Each row is a point. Each copy is the shape, with its points in the same order, turned, moved and blurred by noise. Is it also mirrored, or only turned?
In the rows, 128 means zero.

Shape (8 x 3):
[103 114 127]
[121 184 119]
[133 104 131]
[74 88 159]
[81 158 102]
[166 141 89]
[135 50 201]
[96 116 145]
Copy 1:
[107 114 147]
[133 185 127]
[124 99 125]
[61 103 152]
[114 166 174]
[187 135 124]
[78 35 88]
[95 120 138]
Copy 1 is: mirrored
Copy 2:
[94 123 117]
[125 179 147]
[123 107 112]
[59 88 131]
[80 177 126]
[158 155 94]
[110 24 135]
[90 114 137]
Copy 2 is: only turned
Copy 3 (8 x 3):
[113 109 138]
[120 184 150]
[145 109 129]
[115 68 168]
[80 148 144]
[155 164 94]
[185 44 168]
[114 103 159]
Copy 3 is: only turned
Copy 4, 8 rows:
[160 103 123]
[158 168 150]
[126 111 94]
[147 63 154]
[195 142 139]
[142 162 80]
[83 38 113]
[149 92 142]
Copy 4 is: mirrored

Shape, 9 rows:
[203 91 155 118 66 167]
[129 138 101 117 145 115]
[141 159 155 127 144 118]
[139 89 181 207 109 144]
[198 121 119 84 192 119]
[124 88 193 134 114 192]
[120 124 137 132 126 95]
[118 60 199 159 122 163]
[118 149 106 133 148 141]
Copy 1:
[148 211 142 101 172 154]
[129 118 107 115 101 107]
[162 120 154 100 121 92]
[110 133 201 153 193 123]
[182 103 76 77 146 126]
[111 140 201 92 154 172]
[109 123 138 106 127 86]
[87 123 198 101 186 154]
[130 104 127 131 93 127]
Copy 1 is: mirrored
Copy 2:
[135 55 162 166 51 151]
[141 126 116 114 161 134]
[127 117 106 139 121 90]
[100 123 168 230 119 109]
[188 52 100 112 146 91]
[57 68 165 165 110 99]
[130 149 142 134 135 112]
[76 89 203 186 123 91]
[119 114 94 142 154 140]
Copy 2 is: mirrored
Copy 3, 9 rows:
[193 116 160 51 53 163]
[142 124 82 87 143 130]
[165 154 126 91 165 117]
[207 131 169 167 104 146]
[164 85 111 28 180 157]
[156 149 187 115 99 197]
[142 118 122 117 141 112]
[164 127 190 149 113 190]
[156 154 85 102 146 153]
Copy 3 is: only turned
Copy 4 (9 x 6):
[145 106 119 66 49 190]
[121 154 108 109 154 127]
[149 165 155 110 138 140]
[151 72 168 164 92 164]
[190 151 94 56 169 156]
[111 114 153 131 94 226]
[109 131 150 111 148 126]
[123 79 160 137 117 224]
[129 168 113 141 142 144]
Copy 4 is: only turned

Shape (13 x 9):
[157 107 128 65 108 76 157 127 145]
[113 82 120 111 69 137 71 124 192]
[116 109 171 133 85 92 201 139 145]
[111 79 200 134 76 79 129 111 147]
[115 84 117 127 175 132 129 94 146]
[149 166 73 93 109 152 106 176 114]
[122 140 161 149 181 194 114 108 99]
[136 95 88 177 144 77 86 189 114]
[183 70 90 174 71 129 152 78 130]
[157 67 79 169 81 44 113 123 134]
[122 139 106 134 126 118 91 107 102]
[72 134 135 180 108 80 113 152 104]
[148 185 162 151 115 161 152 97 156]
Copy 1 (13 x 9):
[156 150 155 135 132 149 198 98 107]
[99 115 155 84 111 120 125 105 193]
[95 127 179 131 165 166 176 168 94]
[82 131 212 82 127 144 153 137 86]
[123 171 142 120 172 97 93 119 109]
[155 79 95 169 115 126 119 112 132]
[148 142 113 116 132 99 53 180 74]
[87 87 174 180 142 75 104 64 100]
[129 122 203 130 193 192 81 99 134]
[85 106 218 154 168 152 128 36 124]
[118 105 115 129 128 128 86 97 79]
[39 82 148 135 136 120 126 123 60]
[123 157 126 148 112 181 97 182 102]
Copy 1 is: only turned
Copy 2 (13 x 9):
[124 75 118 102 78 107 163 103 67]
[130 119 49 96 66 91 160 139 164]
[106 64 175 59 98 108 105 112 129]
[101 89 118 79 57 87 88 136 128]
[162 100 84 131 164 106 121 131 116]
[139 170 137 119 120 139 222 91 132]
[163 154 136 152 158 168 91 127 152]
[102 185 145 113 142 34 161 145 112]
[61 75 113 174 120 90 147 100 179]
[65 117 115 138 107 22 157 107 121]
[146 166 117 143 120 110 131 88 119]
[114 174 152 66 126 66 102 96 141]
[180 100 166 140 93 136 120 89 179]
Copy 2 is: only turned
Copy 3:
[105 118 179 49 110 138 142 160 134]
[113 172 94 74 88 155 64 121 143]
[97 171 198 80 140 136 162 93 137]
[66 157 179 70 147 149 87 85 122]
[137 84 103 94 157 125 122 104 144]
[127 124 112 147 48 149 166 177 120]
[158 85 113 175 157 172 136 89 87]
[41 96 109 159 98 124 131 125 190]
[141 99 176 95 54 109 99 52 171]
[54 104 161 96 70 83 89 103 192]
[106 101 120 142 104 110 111 127 103]
[47 154 129 159 130 98 135 100 125]
[182 152 183 157 134 142 118 118 111]
Copy 3 is: only turned
Copy 4 (13 x 9):
[137 109 113 81 71 117 135 152 145]
[136 122 62 70 108 202 118 117 63]
[120 55 123 138 115 146 148 116 157]
[90 46 120 109 107 148 119 111 81]
[124 161 147 64 151 142 101 86 142]
[161 196 65 139 122 130 147 169 125]
[132 189 172 148 191 135 110 88 106]
[77 147 42 126 154 126 80 141 140]
[174 80 78 63 188 119 117 122 127]
[91 88 30 63 152 109 107 131 132]
[111 168 98 101 159 104 144 114 103]
[52 121 82 148 160 143 151 107 113]
[191 131 124 160 127 120 151 52 119]
Copy 4 is: only turned
